Each row of a before or after table is a point. One or more steps were done to the points. Then noise was added and the rows were shuffled. The steps act on columns, c1 being the first. What was done? A step turns or swaps two columns, mirrors them in a line or flattens them onto one, adds a multiple of one to another, or multiplies or shifts one. Angles are multiples of 10 degrees, from the lower column toward the higher: turns from -170 to 170, lines from 10 to 170 but not 90. Use the fewest steps. Two steps may share a column if one is a turn and the other turns, adds or multiplies; they go together, in the order done. Otherwise the lowest column goes first.
(in the rows, 128 means zero)

Before, 14 rows:
[[126 108]
 [122 134]
 [122 136]
 [167 113]
 [144  99]
 [154  63]
 [123 124]
 [127 118]
 [135 124]
 [133 123]
 [153  90]
 [170 133]
 [158 106]
 [141 136]]
After (14 x 2):
[[225 106]
 [140 121]
 [232 136]
 [202  94]
 [163 140]
 [113 141]
 [165  83]
 [117 120]
 [146 122]
 [113 136]
 [193  23]
 [123  94]
 [125 112]
 [189  68]]
Steps: multiply c1 by 2.5; multiply c2 by 1.6

Before:
[[162 145 142 105]
 [157 149 119 158]
 [ 69 132 115  84]
 [ 77  80  93  55]
 [174 151 136  87]
 [ 82  50 140  76]
 [187 141 103 130]
 [145 168 112 149]]
After (8 x 4):
[[133 169 112 150]
 [ 92  79  95  55]
 [156 143 141 105]
 [150 150 119 158]
 [ 67 131 114  84]
 [105  48 139  74]
 [184 142 103 130]
 [166 152 136  89]]
Steps: add -0.3 times c2 to c1

Before, 9 rows:
[[116  59 208 112  95 141 129 161]
 [159 103 123 116 173  85 164  96]
 [139  72 123 111  98 153  95 162]
 [101 118  91 159 142  85 204  82]
 [134 147 108 104 111 102 136  69]
 [101  64 142 198 125 109  89  96]
 [129  98 104 102 134 143 170  52]
 [153  76 188 178  75 185  97 154]
 [111 106 173 120 142 169 117 154]]
After, 9 rows:
[[182  82 209  94 116 139 130 163]
 [182 108 124  97 113 157  99 161]
 [169  74 144 179  83 105  92  97]
 [126 100  92 160 118  84 206  83]
 [169 141 122 147 168  83 161  99]
 [139 102 171 134 145 168 117 152]
 [156 119 103 110 153 147 167  54]
 [185 123 188 133  52 185  97 155]
 [111 143 109 104 134 100 135  69]]
Steps: turn c1 and c2 by 60 degrees; turn c4 and c5 by -40 degrees

Before:
[[166 177 195 149 181 154 134 141 101 151 191]
 [167 136 132 103  97 172 131 129 142 131 124]
 [108 148 112 187 124 139 120 177  80 122 109]
 [160 126 124  94 124 180  94  94  67 165 185]
 [127 112 145 110 169 150  73 192 127 147 151]
 [ 92 138 126 122 119 121  53 154 141 134 182]
 [ 73 161 130  72 190 100 146 139  98  62 120]
 [206  57 164 161 119 114 168 116  99 131 173]
 [192 101  41 137  73 169 163 103 140 179 152]
 [118 152  74 134 146 198  45 103 130 150 119]
 [ 57  82 120 151 142 168 152 129 104 136 103]]
After, 11 rows:
[[204 159 138  57 138  89 167 115  99 130 173]
 [ 74  75 171 159 178 149 146 140  95  60 120]
 [130 105 178 112 119 135  73 189 128 146 149]
 [194 138  51 103  69 185 161 103 140 179 151]
 [165 150 212 175 125  99 133 141 102 148 190]
 [167 100 117 134  77 115 134 130 145 131 125]
 [ 88 121 117 138 132 122  51 152 141 131 179]
 [109 186 121 146 114 142 118 179  81 120 110]
 [161  94 138 130  76 137  94  92  65 163 184]
 [120 135 135 151  67 195  48 104 130 150 115]
 [ 57 151 146  85  94 147 151 127 104 137 106]]
Steps: swap c2 and c4; turn c5 and c6 by 70 degrees; turn c3 and c6 by -60 degrees

Before:
[[107 130 113 131 212 124 122 162 134 152 136 116  87 101]
 [178 130 129 144 150 122 134 115 124 152 135 114  85 108]
 [108 141 113 148 105  81 135 136 128 142 120 168  80 103]
 [108 145 140 121  99 139 120 119 133 139 133 185 249  95]
 [121 140 121  95 101 155 114 165 152 148 107 131  72 137]
 [103 124 146 130 111 154 120 151 154 132  90 129  87 177]
 [112 132  96 107 104 148 130 161 128  57 123 141  70  99]
 [114 126 145 114 121 143 135 164 170 118 136 113 115 105]
 [146 163 102 116  95 156 183 154 180 133 116 114 162 140]]
After, 9 rows:
[[111 133 100  99 102 147 130 160 126  59 126 142  37 104]
 [118 139 122 136  94 153 114 164 151 148 109 133  42  95]
 [111 139 113 102 105  79 134 136 126 144 119 166  51 145]
 [102 126 145 176 109 151 119 150 154 132  91 128  55 131]
 [146 166 104 144  95 155 180 153 181 135 115 110 129 116]
 [180 129 128 107 150 124 131 114 122 154 133 114  57 148]
 [113 126 146 107 127 146 133 161 172 116 134 112  87 109]
 [110 146 141  94 101 142 122 118 138 139 132 187 217 121]
 [111 128 114  99 210 126 123 162 134 152 135 116  57 132]]
Steps: swap c4 and c14; shift c13 by -30
